Rows are points. The ring and each string are closed loops that go straight from each point to the next, and from the last back to the first. Before rounding, they use only three directions, however many columns there are. How many times does the string pass through the ring? Passing back the other way cancels.
(in the rows, 128 means zero)

Ring:
[[116 108  77 158]
 [ 92 141  88 137]
 [ 89 159 105 119]
 [111 162 119 111]
 [149 142 120 120]
 [174 119 125 125]
 [183  96 137 125]
 [175  78 141 127]
 [158  75 120 140]
 [139  85  93 155]]
String (27 x 4):
[[115 106 117 130]
 [135 113 101 141]
 [128 106  50 178]
 [102 122  49 171]
 [111 130  65 159]
 [131 123  95 141]
 [ 96 157  83 137]
 [ 72 184 115 104]
 [ 83 179 140  88]
 [121 138 127 113]
 [140 127  99 138]
 [137 153  91 135]
 [121 174 118 109]
 [111 168 138  96]
 [118 143 134 107]
 [135 128 103 135]
 [113 157  86 136]
 [ 66 182 111 106]
 [ 66 168 110 111]
 [104 134 123 116]
 [122 122 101 136]
 [120 114  64 165]
 [132 107  75 160]
 [134 113 107 136]
 [118 103 114 133]
 [126  85  81 162]
 [123  87  87 157]]
Times through: 3
String (20 x 4):
[[119 136  93 138]
 [ 88 174  92 124]
 [ 78 198 125  93]
 [125 161 103 123]
 [140 123 109 132]
 [136 133 141 106]
 [151 121 122 125]
 [176 110 109 140]
 [220  84 135 133]
 [186  84 165 109]
 [157  94 156 109]
 [154 102 109 140]
 [174  71 102 156]
 [162  56 109 155]
 [150  85  82 164]
 [141  97  78 162]
 [127 113 104 138]
 [103 123 109 129]
 [ 80 141  89 136]
 [102 137 127 112]]
Times through: 1

Ring, 6 rows:
[[146  85  97 123 123  91 183 123  91]
 [126  77 144 133 121 117 149 149 104]
 [107 100 193 133 121 136 115 158 129]
 [107 139 192 122 122 127 115 137 143]
 [124 145 156 111 128  99 146 116 127]
 [149 114  96 110 129  75 190 106  94]]
String (26 x 9):
[[142 146 103 109 121  87 175  94 121]
 [140 136 100 116 114 100 170  99 126]
 [135 123 115 120 116 105 162 112 122]
 [143 106 117 113 133  79 180 118  91]
 [157  92  89 109 139  59 206 113  69]
 [160  91  66 115 126  71 208 105  80]
 [147  99  84 123 115  97 184 111 104]
 [150  79  83 125 120  91 191 120  88]
 [148  49 108 125 136  80 191 144  61]
 [134  74 137 126 131  97 165 145  87]
 [131  44 151 132 136 100 162 166  72]
 [122  42 167 139 131 117 145 175  83]
 [113  55 185 140 127 129 129 177  99]
 [108  65 206 135 134 125 122 180 100]
 [119 102 166 127 124 118 136 145 118]
 [122 113 153 126 119 119 140 134 125]
 [112 106 187 126 127 121 126 151 121]
 [119 122 154 127 114 126 134 130 136]
 [102 139 191 130 110 147 103 139 159]
 [ 95 144 223 124 123 138  95 148 153]
 [109 153 171 124 109 137 115 123 161]
 [103 164 207 113 127 120 110 129 151]
 [112 153 201 106 140  96 129 130 126]
 [120 158 183 101 142  84 143 119 120]
 [130 155 135 109 122  98 154 103 133]
 [132 138 121 118 114 108 156 108 132]]
Times through: 0
String:
[[139 117 127 110 135  79 175 117  97]
 [134 120 122 119 120 102 162 116 117]
 [141 124  98 119 113 102 171 105 121]
 [160 102  69 110 130  64 210 100  80]
 [162  87  69 112 133  62 213 107  70]
 [157  71  92 114 141  61 207 124  59]
 [138  90 126 120 131  90 172 131  91]
 [130 112 128 124 117 112 155 124 120]
 [139  90  98 131 110 114 169 124 112]
 [139  46 122 134 128 101 173 154  76]
 [129  43 156 134 136 103 158 169  74]
 [124  82 159 128 129 110 147 151 101]
 [125 107 145 126 119 116 146 134 120]
 [121 113 140 133 106 135 135 131 138]
 [105  90 194 138 118 142 111 165 129]
 [ 98  89 223 135 129 137 103 176 122]
 [104 100 211 129 131 127 113 164 121]
 [120 114 159 124 122 116 139 135 124]
 [121 124 149 126 114 124 137 128 135]
 [108 140 174 127 110 140 114 131 155]
 [ 96 155 215 122 119 139  96 139 160]
 [105 142 211 115 134 114 115 141 134]
 [115 136 184 114 132 105 132 133 125]
 [124 127 148 119 121 110 145 124 126]
 [126 138 137 118 116 112 147 114 135]
 [130 151 123 115 113 109 153 102 139]
 [139 147 130 100 138  70 175 102 106]
 [147 130 128  94 153  46 193 107  77]]
Times through: 5
